Rows are points. To make a cloud, some directions were put in groups of two or more. Within a group, all points are equally far from the middle, so they leave a hole (a ring in 2 directions, a hollow ball in 3). The other directions are filled evenly. Then the cloud was stretched, turned, moved and blurred a little. How many holes are there, and how many directions does each take, smallest first?
In the rows, zero is written as 128.

Cloud (19 x 3):
[[169 166 186]
 [ 92  76 109]
 [115 167  98]
 [151 174 176]
 [122 155  86]
 [157 122 173]
 [126 131 176]
 [161 151 186]
 [114 157  88]
 [161 137 182]
 [ 93  76 120]
 [150 131  81]
 [158  94 122]
 [172 104 149]
 [ 90 115 165]
 [174 177 183]
 [ 89 159  91]
 [ 88 111  67]
 [120 106  77]]
Holes: 1 (2)

Cloud (20 x 3):
[[101 180 120]
 [134 156 146]
 [136 133 111]
 [194 154 102]
 [176 142  79]
 [101  99 126]
 [ 80 138  28]
 [ 98 157  76]
 [128 163 134]
 [200 161 128]
 [162 177  51]
 [113  84  97]
 [115  89 151]
 [182 134 185]
 [ 93 169 136]
 [124 115 132]
 [111 158 140]
 [176 170 152]
 [153 158 156]
 [151  87 131]]
Holes: 0

Cloud:
[[101  71  87 120]
 [157 141 140 132]
 [119  66 185  96]
 [ 73 121 126 144]
 [108 117 176 138]
 [125 106 197 125]
 [129 140 168 147]
 [121 150 100 142]
 [129 130 144  71]
 [146 134  79 126]
 [152 134  86 182]
 [ 97 161  77 116]
 [155 105  72 136]
 [144 107 136 149]
 [133  51 121 114]
 [159 125 161 131]
 [103  92 137 145]
 [158 138 122  87]
 [138  74 130 223]
 [122  68  62 186]
 [130 122 137 190]
 [ 44  86 131 121]
 [106 119 154  22]
 [118  69  89 147]
 [ 56  83 135  75]
 [120 116 176 120]]
Holes: 0

Cloud (53 x 6):
[[100  72 124 129 168 145]
 [115 142 175 132 132 166]
 [123 109 155 137  72  80]
 [ 90 177  83 126 169 157]
 [135 104  55  96 149 166]
 [ 90 117  56  84 127 159]
 [ 88 108 133 142 178 107]
 [138 137 171 164  90 106]
 [175 125 165 133 122 133]
 [ 89 119  50  97 140 156]
 [ 51  94 108  98 100 126]
 [ 64 139 131  77 102 125]
 [177 121 110 121  91  82]
 [ 84 127  56 116  80  97]
 [116 191  86  93 162  97]
 [173 128 155 142 101  96]
 [ 77 151 114 110  68  88]
 [ 94 162  81  58 113 117]
 [170 140  76 162 172 163]
 [139 130 171 100 156 141]
 [180 159 123 121 167 148]
 [108 133 162 162 158 171]
 [ 71 135 151 142 165 141]
 [105 117  72 157  60 122]
 [124 125  41 160  93 107]
 [ 78 115 143 144 175 129]
 [101 123 143  99  97 177]
 [147 111 145 209 139 129]
 [128 177  73 196 118 120]
 [178 153 102 122  99  80]
 [156  94 100 148 176 160]
 [ 81 126  54  78 112 120]
 [ 99 143  47 122 169 115]
 [134 127  58 168 126 181]
 [ 60 151 103 179 124  99]
 [ 89 171  82  72 102  97]
 [ 56  95 123 146 147 120]
 [ 96  73 118 159 100  80]
 [163 152  93 183 149  81]
 [100 125 157 124  83  69]
 [120 142 153 195 127 164]
 [121 104  95 164 149  69]
 [ 89 150 147 187 119  82]
 [130 150  59 162 152  76]
 [100  98 159  72 126 124]
 [118 118 156 119  89 170]
 [148  74 109 183 113 102]
 [152  61 130 156  97 139]
 [105 137  51 116 176 139]
 [162 115  48 165 115 143]
 [ 57  94 111  94 108 148]
 [134  67 130 167 144 167]
 [ 90 136  55  79  99  99]]
Holes: 3 (2, 2, 2)

Cloud (48 x 6):
[[ 80 116 156 120 103  54]
 [132  48 139 134 206 139]
 [120 162 220 157 179 100]
 [156 138 145 128 129 137]
 [138  59 152 109 192 129]
 [139 181 102 117 154 141]
 [ 88 165 175 108 114 141]
 [110 118 171 154 114  55]
 [ 91 105 153 175 120  74]
 [110 106 178 171 146 105]
 [ 98 113 204 159  77 123]
 [116 135 132 143  76 168]
 [146 141 215 159 165 170]
 [136  87 171 171 103 113]
 [155 136 197 169 177 134]
 [142 137 138 100 163 108]
 [103 115 217 119 185 123]
 [119 149 182 147 127 168]
 [104  75 154 159 108  93]
 [147 144 183 129 126  86]
 [125 134 152 192 188  76]
 [ 91 142 188  63 148 132]
 [138 101 176 159 137  82]
 [143 117 180 128 194 143]
 [144 156  88 128 158 139]
 [ 95  87 100 158 147 126]
 [108 137 114 130 191 106]
 [134 167 204 118 172 124]
 [106  46 126 135 153 146]
 [190 132  94 135 191 103]
 [137 155 211 167 160 115]
 [117 147 170  82 113 110]
 [171 119 150  75 190 136]
 [ 68 143 117 133 129 128]
 [112 117 151  85 148  49]
 [178  99 164 181 134 157]
 [114 139 106 139 139  67]
 [124 139 110 123 164 106]
 [139 167 148 104 136 200]
 [ 85 117 212  81 154 124]
 [147 219 162 123 136 156]
 [147 213 129 126 172  92]
 [138 168 191 121 107 139]
 [ 84  45 114 143 171 156]
 [138 148 180 202 124 138]
 [136 133 163 112 130 149]
 [144 129 152 194 146 139]
 [107 182 165 137 148  93]]
Holes: 0

Cloud, 80 rows:
[[106  93 137 147 118 226 144 152]
 [106 132 103 118 124 170 191 170]
 [ 81 140 136  48 135 138  92  99]
 [106 129 115  55 115 155  83 124]
 [117 117 127 147 192 125 121 106]
 [ 49 118 146 141  90 199  63 150]
 [100  89  98 114 150 164 108  80]
 [ 95 158 167  77 127 165 177 105]
 [216 127 138 139 157 117  85 151]
 [110  75  84 122 186 160  90 122]
 [108 133 188 139 161 167 128 126]
 [165 141 147 101 131  75  87 164]
 [139 212 101 142 119 136 115 177]
 [107 149  84 130  81 152 126 190]
 [ 87 115 159 119 161 140  92 163]
 [193 183 159 169 121 140  92 141]
 [140 157 143 122 117 122 171 219]
 [167 118 182  80 127 112 112 150]
 [153 185 124 144  87 173 131 111]
 [107 100 100 100  91 144 110 194]
 [143 120  68 135 186 141  95 101]
 [154 183 113 103  85 122 131 115]
 [207 114 154 117 112 161 131 119]
 [187 140 139  86 167  82 163 140]
 [103 142 149 185 118 122  71 188]
 [156 162 167 139  82  76 125 159]
 [ 35 129 167 157 104 182  95 125]
 [171 111 129 110 175 117  74 143]
 [122 103  94 162 136 159 133  85]
 [ 88 132 187 183 100 203 106 132]
 [198  89 105 190  98 138 133 167]
 [ 80  67 102 135 142 161  83 186]
 [125  60 117 131 129 102 105 218]
 [104 109 105 143  64 103 124 186]
 [143  88  96 121 105 182  52 178]
 [127  74 147 124 168 128 104 179]
 [144 211 127 135 111 124 111 184]
 [ 97 115 148 144 112 226 145 133]
 [ 95 143 146  76  98  93  79 147]
 [158 180 169  92  72  87 133 185]
 [182 122 135  84 109 128 158 120]
 [ 96  91 166 124 162  66 114  99]
 [126 137  54  79 171  90  98 124]
 [119 150 158 180 146  94 167 125]
 [190 143 134 148 129  84  88 171]
 [119 172 124 187 127 122  70 155]
 [ 65 136 168 110 127 112  91 172]
 [166 146  61 138 112 100 132 157]
 [132 118 186  79 123 151  90 154]
 [130 106 114 123 117 149 134 220]
 [168 207 132 133 104  84 130 174]
 [128 162 155  59  82 158 110 171]
 [160 159 126 100 181 119 173 120]
 [171 135 168 116 101 114  80 150]
 [152 140 163  65 137  90 114 156]
 [ 67  96 113 135 135 102 114 200]
 [146 147 155 151 151  80 148 101]
 [187 141 143 109 164  88 128 127]
 [135 193 163 164 128 171 124 158]
 [125 105 151  59 112 132 190 139]
 [103 129 110 105 193  96  72  95]
 [164 131 162  71 107 119 114 142]
 [ 88 151 182  94 141 184 121 116]
 [ 39  81 123 108 120 187  64 136]
 [187 131 136 159  92 175 100 127]
 [114 158 182  83 107 214 118 151]
 [114 157 150 186 115 117  85 177]
 [135  96 108 159 116 164  49 101]
 [118 101 207 214 137 135 142 139]
 [147 169 159 143 154 112 160  98]
 [189 130  78 110 115 171  91 140]
 [128 194 172 117  89 115 133 192]
 [139 130 110 169 103 198 130 199]
 [116 149 188 112 110 102 171 202]
 [ 93  73 133 131  94 172  36 164]
 [160 212 150 139 122 116 149 109]
 [172 108  68 137 128 139  80 148]
 [103 143 124 145  93 176 195 144]
 [ 83 154 174 149 152 153 130 120]
 [123  81 134 136 176 119 157 153]]
Holes: 2 (2, 3)

Cloud (104 x 9):
[[128 145 110 102 132 187  70 154 159]
 [186 117 138  95 176 160 106 144 117]
 [ 73 198 140 125 112 137 166 146 107]
 [ 65 117 202 165 106 110 118 157 110]
 [142 168 173 130 102  88 109 158 158]
 [128 135 149  51 135  74 115 125 140]
 [111 126 101 135 188 159 164  74  99]
 [126 120  91 211 149 136 117 112 100]
 [ 72 162 112  79 103 121 157 137 161]
 [118 109 164 205 157 105 177 147  81]
 [ 90 115 101 154 125 177 165  79  63]
 [ 78 187 154  96 104 111 122 125 120]
 [ 82 110 155  87 127 162 139 124  75]
 [140 216 124  79 100 124 123 155 137]
 [ 82 147 181 160 128 129 192 123  45]
 [108 169 179 109 138 154  95 142 197]
 [102 201 100 115 118 128 176 175 174]
 [149  94  40 152 128 156  77 123 117]
 [ 60 106 180  94 147  98 183 143  98]
 [165 117 120  77 163 111  92 177 179]
 [ 53 154 133 170 149  96 192 142 137]
 [ 65 151 124 209 122 134 171 139 100]
 [151 167  84 104  96 138 148  94  95]
 [137 197  73 126 116 139 167 191 177]
 [ 77 151  53  71 110  84 101 117 122]
 [135 161  94 138 144  87  97 187 102]
 [125 134 128 190 156  83 151 149 128]
 [117 166 126 129 109 153 149 125  52]
 [ 58 138 146  85 111 113 145  76 125]
 [178  78 108 119 155 113  95  92  95]
 [143  87 155 119 185 143 200 115 122]
 [ 84 132  99  79 106 141 153 124 156]
 [137 116 138  88 149 132  83 206 129]
 [206  90  71 110 160 120  94 126 150]
 [ 75 142 176 151 161  94 207 154  71]
 [138 139 142  57 141 126  90 196 134]
 [ 70 161 138 103 172  93 194 174 155]
 [108 166  81 132 165 129 158 146  79]
 [124 101 166  96 153  79 179 144 190]
 [123 184  56  82 133  72 151 126 141]
 [193 100 130 137 190 152 127 158 169]
 [178  72  79 129 116 110 159 117  87]
 [ 72 158 168  97  99  70 163  81 105]
 [ 61  86  85 137 156 159 162  87  74]
 [ 97 109 169 101 121 152 168 153 141]
 [141 128  94  86 111 177 148 151 189]
 [120 171 121 121 158  97 118 185  84]
 [170 194 112  75 101 119 158 143 129]
 [ 89 134 195  75 131  91 188 106 157]
 [133 100 145 121 156 134 171  82  51]
 [152 193  64 103 145 167 154 143 139]
 [142 196  79 103 136 101 186 137 198]
 [154 183 161 112 148 183 161 133 113]
 [ 64 113 104 110  90  98 158  86 150]
 [136 124  79 110 177 171  95 123 126]
 [152 167 182  81 140  61 117 129 182]
 [119 126 117 105 106 145  70 111 144]
 [ 51 136 164 178  80 100 151 136 107]
 [150 129 111 116 175 139 183 148  82]
 [ 78 156 141  86  86  91 167 119 135]
 [112  80 141  92 131 114 170 148 123]
 [ 96  78 105 121 186 139 178 104  81]
 [107 139 182  83 153  77 121 130 133]
 [180 154 175 158 128 107 120  80 134]
 [157  76 108 166 130 137 148 154  67]
 [180 142 105 159  98 153  89 113 112]
 [104 172 130 125 100  95 163 131 212]
 [ 69  83 127 115 137 111 161 201  90]
 [221 153 114  94 131 133 103 122 122]
 [143 109  57 105 167 162  77 159 102]
 [ 90  68 105 102 133  66 168 125 119]
 [ 88  85 103 133 144 106  82 182  92]
 [143 140  63 103 135 194  79 130 111]
 [151 158 118 150 170  88 202 121 193]
 [153 101 169  97 162 134 102 117 132]
 [ 43  94 171 125 109 108 170 160  72]
 [130 139 176 122 105  78 125 159 171]
 [ 81 133 208  80 151 125 187 142 144]
 [ 77 157 166 174  94 105 139 136 152]
 [157 209 123  81  93 100 103 131 155]
 [ 89 162 169 133  95  89 189 114 137]
 [175 166 148 103 149 203 117 139 119]
 [ 71 104 183  87 164 132 162 140  84]
 [108 117 176 135 141 182  92 105 110]
 [103 204 149 121 155 106 116 124 194]
 [130 114  36 169 113 147 147 125  96]
 [108  77 148 121 139  83 151 150 144]
 [196  82 110 116 168 118 120 126 176]
 [139 124 116 179 193 172 108 124 115]
 [ 96 130 129 121 102 149 133 161 181]
 [139 104  82 181 143 142 156  83 141]
 [156 145  96  91 165 171  98  93 179]
 [109 125  69 181 139 161 168 139  92]
 [126 171 113 139 152  99 115 213 179]
 [141 190 173  75 150  84 166 148 145]
 [129 159 115 128 146  70 124 149 220]
 [100 118 160 103 107 115  84 103 115]
 [222 140  90 107 107 169  80 117 177]
 [143 165 127 100 149 103 186 173 104]
 [123 142  76 107 102 113  81 153 197]
 [145 211 167  93 128 116 177  97 172]
 [102 157 104  73 146  58 141 148 114]
 [187 121  75 139 101 171 111 120 164]
 [129 147 129 105 158  69 105 164 180]]
Holes: 3 (2, 2, 2)
